Every row gives one point. Each copy is the shape, with its points in the same order, stretched, turned, moved and blurred by noise. Some copies are also mirrored. Which?

Shape, 8 rows:
[[-2.6  0.5 -5.5]
 [ 1.6 -3.4 -1.0]
 [ 1.5 -0.2  6.1]
 [ 4.5  4.9  5.0]
 [ 2.6  1.1 -1.2]
 [-3.7 -4.0 -2.8]
 [-2.2 -2.6 -4.9]
 [-2.1 -2.4 -5.0]]
Copy 1 (8 x 3):
[[-1.0 -0.1 -6.5]
 [ 4.2  0.6 -1.2]
 [ 1.3 -2.9  4.7]
 [ 2.0 -8.1  3.2]
 [ 2.9 -3.8 -2.2]
 [-0.6  3.7 -3.2]
 [ 0.5  2.2 -5.3]
 [ 0.5  2.0 -5.8]]
Copy 1 is: mirrored
Copy 2:
[[-1.0  1.5 -5.1]
 [ 3.2 -3.3 -1.1]
 [-0.9 -4.3  5.9]
 [-0.2  1.4  9.7]
 [ 2.6  1.2  1.1]
 [-1.0 -3.7 -6.6]
 [ 0.8 -1.6 -6.6]
 [ 1.0 -1.9 -6.1]]
Copy 2 is: only turned
Copy 3 (8 x 3):
[[-2.9 -1.0 -5.5]
 [ 2.2 -3.7 -0.9]
 [ 4.2  1.7  4.6]
 [ 6.7  7.0  1.5]
 [ 3.0  0.7 -2.7]
 [-3.1 -4.8 -1.2]
 [-2.6 -3.8 -4.1]
 [-2.3 -3.8 -4.2]]
Copy 3 is: only turned
Copy 4, 8 rows:
[[-3.1  1.5 -3.9]
 [ 0.4 -3.4 -1.7]
 [ 6.0  1.6  1.2]
 [ 3.1  3.1  4.5]
 [-1.4 -0.2  0.9]
 [ 1.3 -1.3 -6.2]
 [-0.9 -1.7 -4.4]
 [-1.2 -1.4 -4.6]]
Copy 4 is: mirrored

Shape (7 x 4):
[[ -0.2   1.5   0.0   3.7]
 [  3.5   1.8  -2.8   4.8]
 [ -2.3   3.9   0.6   0.6]
 [ -0.6   0.5   0.1  -1.9]
 [  2.1  -1.0  -8.5   4.1]
 [ -0.8 -10.0  -1.5   0.2]
 [ -0.6  -1.5  -0.8  -4.3]]
Copy 1, 7 rows:
[[-2.1  2.2 -0.2  0.9]
 [-0.4  6.9 -0.7  3.8]
 [-1.1  0.5 -1.1 -4.6]
 [ 2.7 -1.0 -1.5 -2.3]
 [-0.2  7.0 -7.7  5.3]
 [ 3.3 -7.1 -3.5  8.9]
 [ 5.5 -3.1 -3.1 -1.6]]
Copy 1 is: only turned
Copy 2, 7 rows:
[[ 2.4 -0.1  1.1  3.5]
 [ 5.6  0.0 -2.7  4.5]
 [-0.8 -3.2  1.8  1.3]
 [-0.6 -0.8  0.6 -1.4]
 [ 2.8  2.1 -8.6  6.2]
 [-1.6  7.9 -2.1  0.1]
 [-2.1  0.4 -1.0 -3.4]]
Copy 2 is: mirrored
Copy 3:
[[-1.5 -1.7 -3.5  3.9]
 [ 1.2 -0.7 -5.0  4.6]
 [-1.2 -0.2  0.8  4.0]
 [-0.1  0.4 -0.5  0.2]
 [ 6.1 -5.3 -3.9  4.2]
 [ 0.1 -7.7 -4.6 -4.3]
 [ 1.8 -0.1  1.0 -2.3]]
Copy 3 is: mirrored
Copy 4:
[[-2.2  2.0  0.2  3.3]
 [-0.1  3.8 -3.8  2.1]
 [-2.3  3.0  5.0  1.9]
 [ 0.1 -0.6  3.9 -0.1]
 [-2.2  2.4 -7.2 -3.6]
 [-2.2 -9.9 -3.7 -1.5]
 [ 0.8 -2.8  4.0 -2.6]]
Copy 4 is: only turned

Shape, 9 rows:
[[ 1.0 -1.0 -0.1 -0.2  7.4  2.7]
 [ 1.4  2.0 -2.8  4.0 -0.4  0.0]
 [-1.0 -4.9 -5.9  4.7 -2.5  2.8]
 [-0.1  5.3  5.7  7.7 -4.1  3.0]
 [-7.2 -3.8  1.9 -8.2  1.2  2.8]
 [ 2.2  2.0  2.0  0.6 -1.7  2.8]
 [-1.7  0.7  2.4  0.8 -2.3  5.8]
 [ 1.1 -2.1  0.2  3.8  0.2 -1.4]
 [-3.0  2.2  0.5 -0.3  2.7 -0.5]]
Copy 1 (9 x 6):
[[ 0.7 -1.8 -4.4  3.8  4.7  2.7]
 [ 0.3  2.4  2.2  2.9 -1.3 -2.3]
 [ 4.9  0.7 -2.7  4.1 -7.3 -3.6]
 [ 3.3 -1.0 10.9  4.5 -0.7  3.8]
 [-0.8 -5.8 -6.1 -5.3 -0.8  8.3]
 [ 2.5  1.6  2.3 -0.4  2.0  3.4]
 [ 3.2 -0.5  1.9  1.0 -1.2  6.3]
 [ 4.0 -2.3  0.6  1.9 -0.6 -3.3]
 [-3.0 -2.5  0.2  0.8  0.7  2.8]]
Copy 1 is: only turned
Copy 2 (9 x 6):
[[-0.7  3.8  3.0  0.2  8.8 -0.9]
 [-2.5  2.2 -2.8  3.3  0.7  0.7]
 [-5.7  2.4 -3.5 -1.6  2.8  8.0]
 [-7.9  1.0  4.0  9.3 -4.6  0.4]
 [-4.9 -0.2  6.0 -7.9  3.4 -1.9]
 [-2.3  2.9  2.9  2.4 -1.1  0.7]
 [-7.2  3.3  4.6  1.1 -1.1  2.1]
 [-1.2 -1.0 -0.2  2.3  2.4  2.5]
 [-3.3  0.5  1.2  1.1  2.7 -4.1]]
Copy 2 is: only turned
Copy 3 (9 x 6):
[[ 3.0 -1.3 -1.4 -1.4  3.8  5.1]
 [ 0.4  3.4  0.4  2.0 -2.4  3.2]
 [-2.6 -3.3  0.9  6.0 -3.9  5.2]
 [-4.2  7.0  7.7  1.9  3.8  1.8]
 [-4.1 -8.3  1.3 -5.7  2.4 -2.1]
 [-1.9  3.9  1.2  1.7  2.6 -0.2]
 [-5.7  0.7  2.5  0.7  3.6  1.5]
 [ 2.2 -0.2  3.0  2.5 -1.1  2.0]
 [ 0.4  0.4  1.4 -4.0 -0.3  2.0]]
Copy 3 is: mirrored

Shape, 11 rows:
[[ 0.6 -5.6  0.6 -1.7  1.9  2.5 -0.8  1.2]
 [ 4.9 -3.3 -0.1 -5.3 -0.2  1.3  1.7  0.0]
 [ 1.7  0.6  5.8 -0.6 -2.8 -1.0  4.2 -3.5]
 [ 2.8  7.5  0.4  1.0 -0.3  0.1  7.3  3.4]
 [ 3.7  4.6  6.3  4.2 -2.9  0.5 -3.5  1.9]
 [-4.7  3.3 -0.8 -0.3 -2.8 -5.0 -0.6  3.4]
 [ 4.6 -1.4 -2.6 -0.3  2.3  0.3 -0.1 -3.1]
 [ 1.5 -2.4 -4.4 -9.1  7.1  3.1  3.1  0.3]
 [ 1.4 -2.9  0.7  1.3 -0.1  4.1 -0.6 -2.2]
 [-3.5  7.9 -4.3 -0.7 -5.1  0.2 -1.1  1.6]
 [ 1.8  3.3  7.0  1.6 -1.2  0.0  0.7 -6.4]]
Copy 1, 11 rows:
[[ 1.5 -7.4 -1.5  0.5  0.9  1.5  0.4  2.0]
 [-0.1 -5.5 -2.2 -3.6 -2.3 -2.2  2.4 -0.1]
 [-4.5 -1.2  2.1 -0.3 -2.1 -0.6  1.5 -6.6]
 [ 0.7  8.6  0.7 -2.3 -0.4  2.0  6.9 -3.9]
 [ 3.2  2.3  2.9  3.5 -2.5 -1.3 -1.5 -7.7]
 [-2.6  5.3  2.0  0.1 -1.1  2.6 -3.9  1.4]
 [ 0.2 -2.7 -6.2  2.6  1.3 -3.0  1.9 -0.4]
 [ 1.6 -5.4 -8.3 -7.5  1.8  4.6  4.1  2.7]
 [ 0.3 -5.8 -2.2  4.4 -1.5  1.0  1.5 -0.1]
 [-1.4  8.1 -2.8  1.4 -6.2  5.0 -2.5  0.9]
 [-4.1 -1.0  0.2  3.1 -1.3  0.0 -0.1 -9.6]]
Copy 1 is: only turned
Copy 2:
[[ 5.2 -2.1  0.9  2.5 -0.9  3.9 -2.3  2.9]
 [ 7.8 -0.5 -3.2 -1.7  2.6  0.7 -4.3  0.1]
 [ 4.7  4.7 -0.5 -2.4  1.8  2.5 -1.2 -7.2]
 [ 1.6  7.3  1.7 -3.7  6.3 -4.8 -1.4 -0.3]
 [ 3.5  9.8 -2.0 -2.4 -4.4  2.8 -3.1 -1.2]
 [-0.4  0.3  4.0 -4.0 -5.2 -3.6  2.1 -2.8]
 [ 2.7  0.6 -3.8  2.5  2.5 -0.1 -3.4 -0.2]
 [ 1.8 -5.7  0.1  0.1  7.1  1.0 -5.8  4.2]
 [ 3.9  1.1 -2.4  1.6  0.4  4.4 -0.5  1.0]
 [-3.1  2.3 -2.0 -6.8 -1.2 -2.5  2.8  0.9]
 [ 0.5  6.6 -2.5 -1.6  0.6  5.5 -1.8 -6.9]]
Copy 2 is: only turned

Shape:
[[ 2.9  2.1 -5.8 -1.8  4.7 -0.6 -2.1 -1.0  3.7]
 [ 0.0 -8.4  0.4 -0.6 -0.2  0.8 -2.5  4.1 -0.1]
 [ 4.7 -2.6 -2.0  3.2  3.9  1.2  1.0 -4.9 -1.3]
 [-0.6 -4.4  0.2 -2.8 -1.5  8.3 -3.4  3.6 -3.9]
 [ 0.6 -0.6 -4.6 -4.8 -4.1  2.6 -0.7 -4.4  0.0]
 [ 1.4 -6.0 -1.0 -3.4 -0.5 -0.3 -1.2  5.4 -2.1]
 [ 1.3  3.2  1.3  3.0  4.5  5.5  0.3  3.0  0.9]
 [-5.1 -5.3 -1.0 -2.3  6.4  0.8 -2.7 -4.4  0.0]
 [ 0.2  0.1  2.2  2.0  6.3  3.7  3.3  0.5  0.0]
 [ 0.2  5.6 -4.7 -2.8 -4.0 -1.5 -3.2 -2.5 -5.7]
 [-1.5  6.0 -1.7 -3.5 -7.1  0.9 -4.7 -5.4 -0.1]
 [ 4.7 -0.4  2.7 -2.1  5.6  0.9 -3.2  0.6  3.3]
 [ 0.2  1.2  0.3 -4.8  4.5  2.7 -0.3 -1.2 -1.2]
 [-0.1 -0.8 -0.7  0.7  3.3  3.5 -0.6 -1.7  5.0]
 [ 1.5  8.8 -0.7 -5.5 -8.7  1.2  0.2  1.7 -0.9]]
Copy 1:
[[-4.8 -1.7 -4.9 -2.4  3.4  3.6 -0.2  0.6  1.4]
 [ 0.9 -6.1  3.5  2.7 -2.4 -1.1 -4.2  0.4  2.3]
 [-3.5 -2.7 -2.3 -4.0  1.1 -2.9 -1.2 -6.1  2.7]
 [-0.5 -6.5  2.6 -5.5 -4.6 -2.7 -4.5  3.9  1.2]
 [-7.8 -2.4 -1.4 -4.8 -5.6  2.7 -1.9  0.1 -0.2]
 [-0.4 -6.9  1.6  1.9 -2.5 -1.1 -0.4  1.7  0.2]
 [ 0.3  1.1 -0.5 -5.6  2.8 -4.0 -1.4  2.5  3.5]
 [-8.7 -5.4  3.2 -3.2  4.5  0.6 -6.9 -0.6  1.7]
 [-2.6 -0.8  2.6 -5.2  4.0 -3.8  0.0 -0.4  4.0]
 [-8.0 -1.0 -5.6 -2.5 -3.8 -2.9 -1.7  3.0 -4.4]
 [-7.4  2.8 -2.8 -4.2 -6.0  1.3 -5.3  2.5 -4.4]
 [ 1.2 -1.6  0.6 -3.3  4.1  2.6 -1.3 -0.2 -1.4]
 [-5.9 -2.9  0.6 -6.4  2.1 -0.1 -0.3  2.1 -1.0]
 [-2.7  0.4  1.3 -4.0  1.8  1.7 -3.7 -0.5  4.3]
 [-4.4  3.8 -2.9 -3.4 -7.9  0.4  2.2  6.3 -4.5]]
Copy 1 is: mirrored
Copy 2 (15 x 9):
[[ 2.0  3.2  1.4  0.6  0.9  3.6 -4.0  3.0  7.0]
 [ 3.5 -6.7 -0.8  4.6  0.8 -3.9  0.2  5.7 -0.1]
 [ 2.0 -2.2  4.1  2.6 -4.6  6.6  0.3  2.1  1.8]
 [ 6.3 -6.2 -5.6 -1.6  0.6 -1.5 -0.6  5.4 -4.8]
 [ 0.2 -4.2 -5.0 -4.5 -2.4  1.9 -1.9 -0.6  5.1]
 [ 3.1 -5.0 -1.1  1.1 -0.3 -5.5  0.7  6.9  1.2]
 [ 5.9  4.4  0.3  3.4  1.8  2.1  0.9  2.2 -3.9]
 [-2.7 -4.6  1.7 -0.7  3.1  2.9 -6.0  3.9 -2.2]
 [ 2.1  2.4  3.5  2.1  2.6  2.2  2.0  1.6 -4.3]
 [-0.2  0.7 -6.5 -5.5 -8.3 -0.4 -3.9  3.0  3.2]
 [-0.2 -1.0 -8.2 -3.8 -5.4 -0.1 -6.7 -3.4  3.9]
 [ 5.5  0.5  6.0  2.0  1.1 -0.6 -3.9  0.5  0.8]
 [ 1.9  0.3  1.6 -4.5  1.4  0.5 -2.8  1.6 -1.3]
 [ 2.0 -0.1  0.8  3.6  3.6  3.8 -2.0 -0.3  0.4]
 [ 2.6  3.6 -8.5 -5.6 -4.4 -5.7  0.0 -3.0  4.3]]
Copy 2 is: mirrored
